Each row is a point. Each copy is the shape, with its points in the same order, turned, moved and blurred by noise. Is it also mirrored, or only turned?
In the rows, zero is written as 128.

Shape:
0: 214 135 128
1:  94 121 192
2: 186  66 121
3: 109 119 178
4:  99 111  71
5: 105  65 141
6: 189  77 179
7: 147 190 156
8: 159 136 110
Copy 1, 9 rows:
0: 226 118  77
1: 148 134 194
2: 191  53 103
3: 156 133 172
4:  90 102 101
5: 131  72 169
6: 221  69 142
7: 179 191 123
8: 158 121  87
Copy 1 is: only turned
Copy 2 (9 x 3):
0: 195 157 103
1: 112  88 189
2: 156 201 146
3: 122 104 174
4:  62 160 104
5:  93 161 180
6: 184 165 186
7: 159  73 108
8: 140 143 103
Copy 2 is: mirrored
Copy 3:
0: 168 111  47
1:  53 129 116
2: 146  45  77
3:  70 122 112
4: 157  97 177
5:  87  61 138
6: 100  66  46
7: 128 181  86
8: 157 118 103
Copy 3 is: mirrored
Copy 4, 9 rows:
0: 196 168 149
1:  85  93 211
2: 182 105 116
3: 103  96 200
4:  75 134  98
5: 107  77 147
6: 193  96 179
7: 117 183 203
8: 138 157 143
Copy 4 is: only turned

Shape, 9 rows:
0: 117 166 154 133
1: 172 182 169  38
2: 148 154 141 165
3: 115 143 129 157
4: 117 123  92 157
5: 160 133 154 157
6: 117 110 111 150
7: 121 151  75 148
8: 137 162 140  83
Copy 1:
0: 120 166 146 115
1: 138 164 165   7
2:  89 137 130 123
3: 122 138 118 138
4: 130 115  90 143
5:  90 115 146 118
6: 140 107 114 142
7: 129 136  65 124
8: 145 155 135  63
Copy 1 is: mirrored
Copy 2:
0: 152 155 136 102
1: 202 200 131 191
2: 175 116 131  88
3: 139 121 114  85
4: 135 108  78  93
5: 173  98 133 111
6: 128 100  91 107
7: 155 123  60  82
8: 166 166 114 148
Copy 2 is: mirrored

Shape, 14 rows:
0: 170 131 138 141 139 157 123 161
1: 111  95 158 146  20 147 122 132
2: 112  75 155 143 100 121 242 168
3: 122 151 138 141 130  98 134 174
4: 121 131 158 137 144 101 125 179
5: 122 148 158 144 106 159 162 163
6: 105 152  88 140 114  92 122  99
7: 127 156 107 134 141 119 115 170
8: 120 154 144 140  75  96 179 185
9: 112 137 154 101 125 112 140 142
10: 124 154  96 108 124 108 124 165
11: 155  96 159 116 114  90 119 173
12: 110   7 117 140 131 101 156 150
13: 177 136 143 136 124  89 137 149
Copy 1 (14 x 8):
0: 171 135 152 135 142 141  96 159
1: 135 226 103 135  78 174 151 152
2: 192 116 115  99  38 125 193 168
3: 135 110 136 182 115 134 136 157
4: 132 108 133 170  98 128 110 169
5: 149 150 158 130 114 133 156 179
6: 102 131 106 158 139 140 154  87
7: 132 106 131 170 149 150 124 149
8: 163 141 128 185  90 131 186 167
9: 124 134 106 150 115 102 132 160
10: 138 113 101 177 154 142 142 150
11: 169 138  98 177  88 125  94 159
12: 166  97  61  95  40 168 106 128
13: 177 130 131 179 114 112 112 127
Copy 1 is: only turned
Copy 2:
0: 139 146 159 128 119 136 148 168
1: 148 102 148  88  75  99 122  56
2: 201  22 119 100 132 104 138 155
3: 120 130 122  80 147  98 140 167
4: 138 137 132  76 160 116 131 162
5: 121  85 156  96 120 126 159 149
6:  90 136  76 136 147  82 133 117
7:  97 144 127 109 140 106 125 178
8: 132  83 115  60 106  76 151 158
9: 122 115  99  85 138 142 136 140
10:  96 136 100 105 122 106 115 173
11: 179 153 114  74 122 121 119 152
12: 222  99 113 136 160 107  60 128
13: 159 154 102 101 122 106 165 166
Copy 2 is: only turned
